Each row is a point. A path goes straight from each point to the next, and from the last back to the first. The post is the endless flat space through its rows: a point in 2 columns, a line in 3, a plane in 4, and so on, so that a path can go around it. Count how often the path circles the post. Going back the other way cancels.

Post:
[[ -4  -2  36]
 [-16 -32 -51]]
Path (25 x 3):
[[  3 -56   2]
 [-38 -43 -40]
 [-70  24  -2]
 [  0  34  -1]
 [ 28   2  26]
 [ 19 -51   6]
 [-41 -63  30]
 [-33 -21  -7]
 [-76 -22  32]
 [ -7 -70  39]
 [ 13 -65  21]
 [-40 -28  -8]
 [-68  -6 -36]
 [-39 -56 -15]
 [ -7 -64 -57]
 [ 27 -28   8]
 [-31 -85 -11]
 [-48 -33 -35]
 [-46  12 -38]
 [-44 -14   7]
 [-26  -7  32]
 [-51  29   5]
 [  4   8   3]
 [ 65  -2  22]
 [ 17 -79 -10]]
Times around: 2

Post:
[[ 25   4 -40  42 -36   9 -17  11]
 [-45  18 -60  74 -74  -7  63  60]
 [ 19  59  25 -29   2 -32   6   6]
 [-27   3  30 -40 -10  26 -18   7]
 [ -3 -44 -37  32  16   2  21 -67]
 [  4  21  24 -10  13  11  37  53]
 [-30   0  64  15  21 -14   5 -11]]
Path:
[[ 12  56 -85  -3  25 -21  14 -12]
 [ 57  16 -14 -13   9  -8  33  93]
 [ 36  13  34 -35  -5 -16  42  22]
 [ -7  14  32  42 -31  -4  10   9]
 [-41  55  15   5  -7 -40  51 -11]
 [-10  52 -60  25  17 -18  33  43]
 [ 53 -49 -46 -28  54  21   6  11]
 [-13  17  50  53  13 -50  71  83]
 [ 41  -7  28  33  -6 -51  -7 -86]
 [  5  70 -49   2 -56  26  49  18]
 [-20  -8 -65  66  16 -20  97 -30]
 [  2  13 -19  -8  75 -21  32  24]
 [ 34  31  46 -18 -13 -39 -25  25]
 [-36 -27 -11  49 -51 -39   7 -87]
 [-22 -24 -83  38 -63  63 -11 -30]
 [-36  45   8 -22  -5   4 -13  -6]
 [-55  -2 -18 -42 -14   4  22  -4]
 [-45 -34 -38 -25 -50  44 -46  54]
 [-35 -54  43   5 -32   0  20   6]
 [-16  -9 -42  21 -82  49 -27  -3]
 [  7  37 -11  53  30  25  24  37]]
Times around: 4
